Each wall is flat, endless, passes through zero and stands at right angles to its row. A trip goes straight from one point to another. List the walls that it crosses, first one first.
In the rows, zero is written as 128.

Walls:
(1): [160 160 144]
(2): [170 229 113]
(3): [100 158  93]
(4): [138 188 223]
Trips:
[131 178  63] to [116 137  42] => 1
[119 156 169] to [ 40 127 110] => 3, 1, 2, 4
[133 222 167] to [156 170 186] => 3
[162 111 164] to [122  42 121] => 1, 4
[103 129 169] to [ 98 160 146] => 1, 3, 2

Walls:
(1): [172 138 129 130 108  88 147 102 145  89  41 117 123  98]
(2): [ 65 137 118 145 124 101 139 194 155 116  85 171 129 149]
(3): [140  47 113 162 132 195  92 180  60 104 171 145 109 152]
(4): [114 171 100  85  43 144 168 101 105  79  77  80 177 142]
(5): [ 86 109 167 112  81 121 144 110 141  68  86 104 133 157]
Trips:
[157  79 170 239 156  58 149 139 103 149 197  84 151 116] to [120 171 177 144 178  87 157 119 157  78 179 182 215 131] => 3, 2, 5
[132  87 136 126  94 186 153 179  85 141 137 135 110  84] to [118 188 178 208  55 183  73 145 197 150  88  40 175 175] => 4, 5, 2, 3, 1
[190 161 104 169  70 127 116  33 198 132 103 147 181  52] to [109  35 136  10 192 131  91 154  68 119 122 155 114 117] => 4, 3, 1
[ 89  79  92 111  95 109  75  72 183 166 105 157 100  92] to [109 127 132 103 160 127 141 103 141  97  85 211 118  92] => none
[157 157 113 121  81 122  81  90  91 205 101  98  46 116] to [124 124 168 198 135 184  91  93  82 135 110 131 205 166] => 3, 1, 5
[125 198  86  99  43  51  99 149 154 172 118 113 135 154] to [ 97 173 113 169 225  63 151 154 162 114 200 108 126 169] => 5, 1, 4
[ 65 127  70 166 249 102 159 160 100 104  63 113 130  97] to [161 182 118 125 105 102 126 169 132  81 102  79  38 169] => 5, 4
[ 71  84 179  85  68 136 219 173 133 157 188 128 150  63] to [ 62 115  68 146  91 146 127 103 121 149 176 137  94 165] => 3, 5
[145 191 195 110 148  82 178 152  86  38  89  85  69 164] to [126 177 144  75 100  97 138 148 152 131 135 150 224  83] => none

Walls:
(1): [243 100 126  98 163 148  89 152 125 186 106 183 181  74 182 127 161 115
  85 104 149 166 140 181 200 187 115 110 125  79 131  56 141 196 168 117
 197 201  81 105 166 124 157 189  89 192 132 151]
(2): [156 150 161 140  86  99  96  69 123 118 126  89 124 191 166 116 112 142
 134 156  81 131 154 138  82  86 118  92  58  91 152 121 108  57 102 174
  84  68 171 119 113 106  98  88 154 178 173 120]
(3): [ 83 173 141 155  60 119 155 167 128 163 122 143 160 100 149 103 126 126
 107 105  44 107 148  94 162  97  88 132  86 130 138 155 163 134  76 186
 156 121 152 137  89 132 138 128 161  70 132  71]
(4): [114 146 123 137 118 151 184  88 119  95  94 159 162  90 187  84 133  63
 131  77 162 152 200 111 147 166  94 150  73 132 131  75  96 114 118 104
 170 120 110 207 115  88  95 215 182 119  70 143]
(5): [145 103 147 164 120 105  72  76  59 153  98 136  44 174 159 132  87 170
 116 121 182 113 142 100 160 156  72 239 163 171 140  64 149  94 159 183
 128 121 146 162 112 105 133 123 108 120 143 107]
Trips:
[173 130 155 155 119  72 142 118  76  75  56 124 120 175 146 100 120 165
 176 108 100  80 186 103  31 144 117 162 176  52 100 143 137 105 126  79
 168 119  87 129 121 194 151 107  83 159 144  72] to [ 92 133  85  90 201 102 137 164  92  83 236 127 136  97 150 158  69  76
 115 148  86 141 124  83 153 125 167 123 134 181  92 152 116 143 121 196
 195  38  63 162 134 198 157  98 178 114  88 138] => 3, 2, 5, 4
[102  66 144 105 174 158 131 187 102 114 123 111 246 114 136 147 140  60
 106 118 186 141 127  46 121 175  82 109 113 150 140 113  76  98 213  81
 166 109  58 121  95  99 114 119 178  98  83 104] to [139 174 132 129 133 148  74  60  97 221 112  79  61  88 118 137 135 113
 102 137 181 106  92  65 129 130  92 144 137  52 119 200 161  54 115 132
 117  51 146 152  97  84 120 135  95 214 114 140] => 5, 2, 1, 4
[170  83 150  66 126 161 139 207  82 157 111 145  90 147  82 125 110 161
 130 124 145 122 153 129  74 139  91 171 126 160  80  76  76  73 116 101
  90 174 156 137 123 136 123 189  37 137 164 109] to [145 143  95 201  78 143 200 122 139 120 125 108  80 108 170 114  90 119
 172 123 118  44 135 123  90 129 110  43 134 102 173 140  96 183 129 124
 128 104 147  75 137 131 116  81 154  46 130 100] => 1, 2, 3, 5
[ 77  85 113 191 138 117 135 182  71 160 137 149  94 118 130 176 143 124
  53 137 102 174 166 104 204  78 224 102 116 139 115 134  86 137 148  85
 119 190 127 132 111 105  84 152 130 193 106  83] to [214 160  94 100 150 128 155 169 129  92 160 129  71 111  86 148 146 135
  92 113 183 103 106  69 146 129 178 101  35 190 152  92 102 120  99  77
  80 119 189 128 127 143 129 156 173  84 150 160] => 3, 1
[149 162 183 146 211 150 151 126 174 152 122  92 109 147 152 137  87 190
 136 141 135 193  98 163 149 167  93 125 137 101  57  53 136  61  95 180
 120 103 135 136 141 177 175  80 148 144 154 136] to [159 130 172 151 191 105  97 172 145  79 151 122 135 161 194 127 126 135
 142 141 135  76 119 123 109 177  63 105  19 113 186 142  84 101 196 170
  97 109 121 104 148 132 110 113  99 141 174 138] => none
[ 90 110  65 111  97  90 126 167 172 146 200  96  92 113 158  69 164 179
 140 133  85  69 104 126 167 113 137 155 120 172 117 186 104  99 201 155
 147 151  96 179 102 124 104 154 106 180 196 134] to [126 163  79 120  90 186  80 188  58 147 187 106  89  64  96  90  95  88
  59 116 183  84 150 177 162 105  74 151 168 121 161 125 196 116 142  92
 154 147 131 112 136 178 134  86 134 163 133 105] => 1
[194 157  80  61 134 162 162 137 179 102 175  53 185 158 162 130 127 113
  61 108  64  74  99 128 195 146 120 162 169 108  95 156 113 130 123 138
  75  94 136 128 131 153 143  75 130 137 102 114] to [145 146  53 118 137 123 151 129 140  93 158  98  91  90  72 172  71  97
 135  99 160 108 106  98 181  95 120  94 190 132 153  81 160  63  74 181
  89 116 127 144 140 209 105  84 128 158  94  43] => 2, 5
[181 139 113 144 129 141 161 115 111 199 157 132 159 161  85 173 109 166
 142 104 109 197 182 147 161 120 132  58 140 129  60 162 155 148  94  90
  99 171 116 170 140 134 204 138 144  74 117 128] to [134 143 159 140 124 135 146 189 123 158 176 166 154 171 164  96 108 103
 130 133 149  84 207 115 152  56 126  62 140 123 106 149 106 151 194  95
 170  63 144 161 113 113 115 115  88 125 108 133] => 4, 2

Walls:
(1): [ 78  79 136 104 118  62 135 128 121  46 132 146  82 142  97  49 108 140
 162  89 166 116 153 103  14  96 103  49 144  96 125 103 183  80  87 159
 167 102 151 112 158 131 130 136 136 133 125 136]
(2): [112 164  99 112  99 123 111  98 177 154  69 129 128 123 101 129 122 160
 127  89 124 142 166 139 131  65 141  82  83 144  83 115 202 122 162 163
 156 146 110  63 157 116 152 127 157 162 117 179]
(3): [116 144 103 117 116 145 142 127 103 116 114  22 109  83 126 160 175 134
  92 163  96 122 156 120 149 121 148 115 157 125 102  86 117 122 127 162
 146 152 154 149  80  83 175 154 116 143 124 176]
(4): [145 130  78 106 172  82 102 105 113 136 162 164 110 137  86 115 152 157
 118 105 116 103  92  93 103  69 186  95 131 158 173 175 112 118 204 110
 161 172 191 200 124 117 111 122 182 128  97  81]
(5): [168 208 135 100 103 121  43 111 143 149 114  89 139 139  91 121 125 170
  96 134 107  84 182  76 108 173  86  64 161 182 129 113  95  59 152 170
 156 146 120  94 186 146  63  45 135 112  92  99]
(6): [122 150 209 118 154 103  49  93 102 115 138 118 170 114 128 157  98 127
  53 149 164 105 108  85 180 124 116 131  90 158 173  97  94  95 157 140
  61 134 133  96 159 137 124 159 126 115  83 101]
Trips:
[149 123 144 142 128 150 148 169 154  77 143 129 135 195 141  74  31 142
 105 137 173 125 116 228 104 140 151 127 195 132 140 126 153 149 199  64
 134  79 142 164 112 133  77 155 147 135 145 149] to [140 109 102 148 107 172 140  70 141 136 121  93 168 103 129 128 199 132
  47 124 109 117 120 122  83 170  96 133 188  91 111 132 160 118  88 137
 146 120  67 112 112 141 130  81 177 133 126 119] => 4, 5, 3, 1, 2
[122 103 110 135 160  98 189  65 140  86 129 144 172 108 120 103 151 121
 130 107 162 134 155 168 133  93 127 163 122 138 113 162 155 152 153 137
  93 120 111 120 146 124 121 204  88 169 148 179] to [107 100 181 117 237 120 126 113 125 182  79 197 132 196  71 124  80 114
 124  65  77  93 209 174 141 168 151 123 153 102 120 131 109 176 191 113
  76 137 156  97 104 105 173  80  93 161 173 135] => 1, 4
[143 131 139  80 185 161 106 164  87 188 177 100 137 114 166 133 161 165
 138  73  93 140 107 163 124 118 174 122 132  95 150 168 180 137 188  66
 177 181 140 117 141 157 199 143 111 177 176  24] to [159  90 184 173 134 122 145 189 105  96 160  87 113 118 113 168 158 123
 180 186  93 185 100 191 155 126 139 137  80 115 172  75  99 103  52 110
  81 125 134 136  75 107 145 103 166 116 113 111] => 3, 4, 6
[187 134  61 127 157  47 114 120 156 140 123 153 129  55 153 149 117 153
 113 127  44 147 106 147 136 174 131 175   7 186 148 154 140 127 186 100
 188 205 112 158  58 197  99 132  99 129 110 126] to [160 159 128 120 155 109 131 158  71 188 131 126 114 242 118 127 143 123
 135 133  85 149 113 143  36 131  89 140 185 126 190 133 170  83  83 109
 158  94 130  80 113 152 134  80 127 110 102 121] => 2, 1
[ 84 106 107 139 174 109 143 156 156 117  95 183 127 123 117  78  85 108
 115 123 163 103 131 117 114 114 177 184 154 162 207 163 100 108 102 222
 102  87 142  82 179 157 140 160 149 158 138  87] to [121 103  49  32 138 150 128 114 127 117 135 118 114 112  92 131 165  55
 139 110 153 102 171 162  82 134 131 185 145 124 138 140 135 127 136 151
 119 103 117  85 152 101 149 149 159 122 201 152] => 2, 6, 4, 3
[ 96  54  98  53 166  85 140 173 178 134 117 117 145 101 189 128 123 151
  76 149  94 178 104 164 124 126 162 174 117 155  77  87 110 198 135 175
 122 104 132 110 123  89 147  99 141 147 149 137] to [ 85 139  88 164 175 148 131  82 122 172 135 123 185 124 168 141  55 131
 134 135 199 117 141 113 162 106  67 148 156 171 124 146 172 157 125  96
 146  82 149 129 164 161 111 145  81 125 142 172] => 3, 6
[111  92 101 190 123  57 153 104 101  83 186 130 137 109 114 131  62 133
 100 115 131 104 123 129 119 157  68  90 141 151 126 169 152 119 136 169
 121 162 170 185 128 129 116 154 139 103 106 135] to [180 176 124  84 189 147 107 163 120 135  98 132 137 172 147  96  92 142
 148 136 129 128 102 164  87 190 163 138 116 112  90 132  88 109 108 129
 183  79 109 101 129 122  81  86  80 117 142  88] => 6, 4, 1
